Every row gives one point. Examples show where two turns around zero, p and q, send a point. Where does a point land after both, in the order given? Backwards means that the second turn is done in reverse. Each puzzle has new turns, and all numbers are rounded.
In the rows, zero is written as 128.

Turn p:
[126 181] => [100 173]
[114  74] => [143  74]
[144 129] => [141 137]
Turn q:
[112 154] => [100 141]
[180  95] => [190 130]
[ 92 135] => [ 94 114]
Where do these land?
p, then q: [ 94 115] => [125  92]
p, then q backwards: [108 108] => [107 109]
q, then p: [159 189] => [ 87 182]
q, then p: [151 100] => [163 137]

Turn p:
[165 100 129] => [172 120 138]
[119 161 120] => [108 145 104]
[ 90 143 189] => [ 84 163 175]
[137 108  74] => [147  84  95]
Turn q:
[108 179 149] => [107 181 141]
[163 168 105] => [162 165  99]
[ 92 104 162] => [ 93 109 166]
[164  71 110] => [166  70 119]
[112 118 113] => [112 115 115]
Where do these land?
p, then q backwards: [ 86 105  96] => [ 98  81 115]
p, then q: [175 111 153] => [176 150 146]
q, then p: [155 178 172] => [129 199 119]
q, then p: [121 110 115] => [130 105 133]
p, then q backwards: [115 156 163] => [105 163 148]
p, then q backwards: [117 108  69] => [127  81  86]

Turn p:
[172  57 149 158 131 124] => [193  69 139 119 112 114]
[ 96 150 161 126 136 119] => [ 96 124 153 136 158 140]
[111 152 155 142 130 183] => [ 86 101 121 138 114 173]
[109 143 120 158 119 110] => [118 131 126 166 139 112]
[126 172 148 149 159 133] => [117 138 148 162 136 172]
[147 150  68  35  74 115] => [104 213 112  63  90  78]
[135  71  96 128 147 112] => [181 119  98 110 147 106]
Turn q:
[135  82 132 149 121 103] => [106  93 158 144 108 124]
[148  86 140 160  82 150] => [ 87 126 155 109  73 139]
[154 151 101  77 155 123] => [193 125 122 125 150 150]
[ 79 128 130 145  50 128] => [ 86 119  83  99  81  85]
[113 177 151  38 160 134] => [173 126  84  86 206 150]
[151 151 133 164 161 116] => [136 159 164 153 146 110]
[115 120 109 162 166 142] => [115 149 129 180 131 138]
Where do these land?
p, then q: [163 192 108 127  95 145] => [111 159  95  93 100  76]
q, then p: [ 95 170  95 150  88  85] => [159 168 146 152 134  62]
p, then q: [ 84 140 121 107 117 157] => [129 120  75 154 135 131]
q, then p: [ 92  63 159 133 109 111] => [116  83  93 108 177  97]
p, then q: [116 158 162 130 134 120] => [ 90 142 122 128 153 130]
q, then p: [180  94 124  94 177 138] => [137  77 131 111  93 185]
p, then q: [166  78 128 155 176 139] => [148 133 180 119  93 180]
